Each row is a point. Any point is a mix of the corners, with weights that add up to 1. It lies inside the corners' shape when no weight is negative. Say inside or outside, and name the corners with a negative weight.

Corners:
(1): 46  5  -60
(2): -4  0  19
(3): -11  -11  9
(4): -17  5  6
Points:
-18  -3  25 -> outside (1)
-13  4  4 -> inside
-2  2  -5 -> inside
2  4  -12 -> inside
0  -2  -14 -> outside (2)
-7  -4  5 -> inside
-5  0  13 -> inside
-9  -8  7 -> inside

Corners:
(1): 27  13  -21  6  11  7  -6  -1
(2): 6  -15  11  -2  9  26  27  6
(3): 26  2  -16  22  23  19  0  41
(4): 19  10  -4  -7  -14  -6  -1  17
(5): -28  -17  -14  -18  -14  -4  -60  11
(6): 24  -17  15  4  -17  26  -30  29
(7): 6  -6  -1  -8  -19  25  20  -10
(8): 8  -13  -12  5  -2  8  19  -10
(9): -37  49  -6  14  12  -18  28  -18
Points:
3  -3  -10  4  -1  6  10  -5 -> inside
-12  20  -17  5  6  -13  -7  1 -> outside (2, 6, 7)
-10  -4  -8  6  4  4  -3  4 -> outside (1, 4, 7)
-10  14  -2  6  8  3  50  -9 -> outside (1, 5, 6)

Corners:
(1): 5  12  -6  17  12  15  18  13  23  -17  -6  41
(2): 4  -18  -7  -24  -20  0  6  14  -36  9  4  0
(3): -12  19  15  4  -13  -3  60  -16  -3  -2  0  -31
(4): 6  -4  0  17  -17  -2  15  -3  4  20  -34  3
(5): -6  -4  17  -2  8  1  -21  3  3  4  -15  -15
(6): -30  5  9  25  21  26  -20  -1  -7  -25  -10  -1
(7): 13  -18  6  20  -17  17  2  -21  -39  -14  8  -17
(8): 5  -1  -23  -5  14  -16  -10  -5  22  -14  -1  23
(9): -9  -23  -16  9  -2  3  22  18  -15  -13  37  -5
(10): -4  -25  14  14  0  3  -31  -7  -25  -1  -5  22
(11): -12  -1  -2  15  -4  6  7  -27  9  5  38  -15
(12): 21  6  -18  -26  24  -35  14  14  -19  27  -20  -3
(13): -17  29  -14  10  -2  -27  16  17  0  -6  -4  -6
Points:
3  -8  -2  12  -7  3  7  -5  -11  -1  -4  -3 -> inside
-4  1  0  5  0  -2  8  4  -8  0  -4  -3 -> outside (8)
1  -20  0  5  -4  3  -15  -7  -19  4  -1  1 -> outside (1, 3, 13)
-2  -3  -2  3  5  0  -12  2  -8  -3  -8  6 -> outside (3, 9)

Corners:
(1): -30  19  4  -20  7  0  2  -19  -9  -14  18  4  -15  17  -8  15  -6  -23
(2): -44  7  20  -8  -9  0  -5  -3  -6  3  12  7  7  -15  -2  6  16  -20
(3): 1  -24  -8  -2  7  -4  9  16  25  25  -14  -11  9  -11  -4  2  -8  6
(4): -1  -2  -2  16  -17  -23  7  -8  -5  21  -10  -23  -7  -3  -2  8  18  3
(5): -11  19  4  2  -7  -19  -11  16  0  3  3  1  5  -9  23  3  6  0
(6): -3  -18  -14  -17  -20  13  -2  2  10  9  -23  9  -11  3  -8  9  14  23
(7): -19  -4  -3  -19  -27  -13  -15  -15  -5  -4  21  -3  -3  -11  4  -5  -8  1
(8): 11  -22  -1  -3  1  9  -14  9  -15  15  -19  -6  -5  2  -16  -20  2  -2
(9): 28  -30  9  5  -4  15  -2  15  2  9  -8  -9  1  -13  -18  9  23  11
(10): 41  -31  -34  42  21  -17  24  -28  5  30  3  18  56  0  -5  -15  21  26
(11): -23  -1  -17  1  -5  -25  10  -4  2  -26  -4  -2  0  -13  1  -6  17  -9
(12): -42  1  3  12  -29  -5  -14  -8  12  -5  13  14  -13  -4  14  10  0  -20
(13): 60  0  -29  14  -11  2  21  -10  18  21  -19  -4  15  -19  7  -30  8  27
(14): -2  -23  -27  -9  -20  9  -10  1  -4  21  -8  -4  2  -14  -8  15  4  1
(15): -19  -13  10  -11  0  -2  -14  -16  -8  -11  0  -11  7  13  28  11  11  -29
(16): 14  -7  -12  35  0  3  -4  -30  11  6  -1  0  18  -24  8  -8  -6  44
(17): -37  17  0  -7  -30  -18  -29  -21  0  -33  2  18  19  26  -11  16  -6  -21
(18): 22  -23  -2  -11  9  4  -26  -7  14  20  -15  -7  -17  -6  -25  -4  19  -12
(19): 40  -24  -38  37  -13  -29  36  -25  -1  23  -25  27  34  -43  16  -11  2  33
Points:
-13  -8  -1  0  -9  -4  -5  -5  1  3  -1  4  4  -5  -2  6  7  -1 -> outside (13)
12  -13  -16  12  -5  -12  8  -9  3  15  -10  -1  12  -19  5  -9  8  16 -> outside (1, 9, 12, 17)
-10  -7  -3  -2  -9  -1  -6  -7  1  3  0  -5  0  -2  -5  2  8  -3 -> outside (5, 19)
2  0  -4  4  -12  -13  2  -16  0  -6  -6  1  5  -11  7  1  11  6 -> outside (3, 8, 10, 12, 14)
13  -10  -10  6  -6  -2  3  -7  5  12  -6  -2  5  -11  1  -5  9  9 -> outside (17)
-4  -4  -10  8  -7  -9  5  -9  -1  3  -3  3  11  -9  5  1  5  -2 -> outside (6, 7, 18)
